Each row of a before or after table is a point. The points were changed in one or more steps. Then noise was added and the rows were shuffled. The steps act on columns, c1 being the first. What was done? A step turns or swaps two columns, mirrors them in a line or flattens them onto one, adds a multiple of one to another, or multiplies or shifts one. Angles are multiples of 10 degrees, from the lower column toward the higher: turns from -170 to 170, lines from 10 to 170 but not 90. Use the fewest steps. Two steps may share a column if one is a turn and the other turns, adds or multiplies; they go together, in the order done. Otherwise the lowest column goes first.

Before (13 x 3):
[[ 0.31 -0.96 -0.61]
 [-0.30 -0.27 -0.22]
 [ 0.01  0.48  0.26]
 [ 0.32  0.00 -0.29]
 [-0.23 -0.02  0.75]
 [-0.29  0.18  0.28]
 [ 0.09  0.39  0.49]
 [-0.76 -0.15 -0.18]
 [-0.92 -0.04  0.01]
 [ 0.31  0.06  0.12]
 [-0.07 -0.67 -0.57]
 [-0.66  0.07 -0.08]
 [-0.57 -0.53 -0.55]]
After, 13 rows:
[[ 0.17 -2.38  0.67]
 [-0.16  1.20 -0.18]
 [ 0.37 -0.69 -0.03]
 [ 0.69 -0.37 -0.36]
 [ 0.80 -1.32  0.04]
 [ 0.55  0.20 -0.35]
 [ 0.67 -0.11 -0.61]
 [-0.05  0.03  0.42]
 [-0.38  0.97 -0.33]
 [-0.32 -0.05 -0.72]
 [ 0.03  0.45 -0.41]
 [-0.32  0.17  0.09]
 [ 0.41 -1.67  0.37]]
Steps: turn c1 and c3 by 140 degrees; multiply c2 by 2.5

Before (14 x 8):
[[-0.16  0.45 -0.15 -0.58  0.00 -0.24 -0.25  0.62]
 [-0.41  0.34 -0.53 -0.10  0.11  0.55  0.75 -0.27]
 [-0.47  0.38 -0.54  0.31  0.29  0.13  0.17 -0.44]
 [ 0.59  0.37 -0.44  0.40 -0.08 -0.24 -0.50  0.58]
 [ 0.56 -0.27  0.06 -0.54 -0.50  0.63 -0.54  0.61]
 [-0.19 -0.13  0.31  0.56  0.39 -0.25 -0.46  0.54]
 [ 0.50  0.03 -0.59  0.30 -0.59  0.15 -0.53 -0.23]
 [-0.03  0.54  0.29 -0.04  0.33 -0.05  0.33 -0.48]
 [-0.41  0.04  0.08  0.14 -0.83 -0.27  0.61  0.13]
 [-0.37  0.53 -0.13  0.40 -0.46 -0.60  0.56  0.30]
 [-0.48  0.50  0.39  0.30 -0.11 -0.65  0.44 -0.49]
 [ 0.24 -0.68 -0.59  0.14 -0.08  0.41  0.06  0.17]
 [-0.27 -0.61  0.43 -0.43 -0.71 -0.08 -0.31  0.50]
 [-0.16  0.27  0.58 -0.04 -0.44  0.15 -0.53  0.62]]
After (14 x 8):
[[ 0.32  0.64  0.50  0.48  0.74 -0.13 -0.54  0.06]
 [-0.59  0.50 -0.63 -0.23  0.13 -0.59 -0.10  0.18]
 [ 0.22 -0.54  0.28  0.09 -0.63  0.23  0.20 -0.08]
 [ 0.43 -0.23 -0.15 -0.20 -0.01  0.74 -0.62  0.44]
 [-0.77  0.09  0.06  0.20  0.89 -0.68 -0.31 -0.03]
 [-0.63 -0.31 -0.44 -0.66  0.80  0.34  0.09  0.16]
 [ 0.84 -0.22  0.36 -0.09 -0.61  0.78 -0.23 -0.11]
 [-0.22 -0.36 -0.20  0.61  0.59  0.39  0.13  0.38]
 [ 0.54 -0.27  0.60  0.11  0.83 -0.12 -0.27  0.12]
 [ 0.69  0.20  0.29 -0.39  0.51  0.19  0.53  0.20]
 [ 0.51  0.08  0.02  0.10 -0.14  0.27 -0.97  0.29]
 [-0.07 -0.48 -0.56  0.27 -0.73 -0.39 -0.15  0.27]
 [-0.71 -0.07 -0.64 -0.49  0.36 -0.12 -0.34 -0.60]
 [ 0.18 -0.47 -0.54 -0.07 -0.46  0.02  0.27 -0.17]]
Steps: turn c1 and c4 by -150 degrees; add 0.7 times c3 to c1; turn c2 and c6 by 160 degrees; turn c5 and c7 by 110 degrees; turn c5 and c8 by -40 degrees
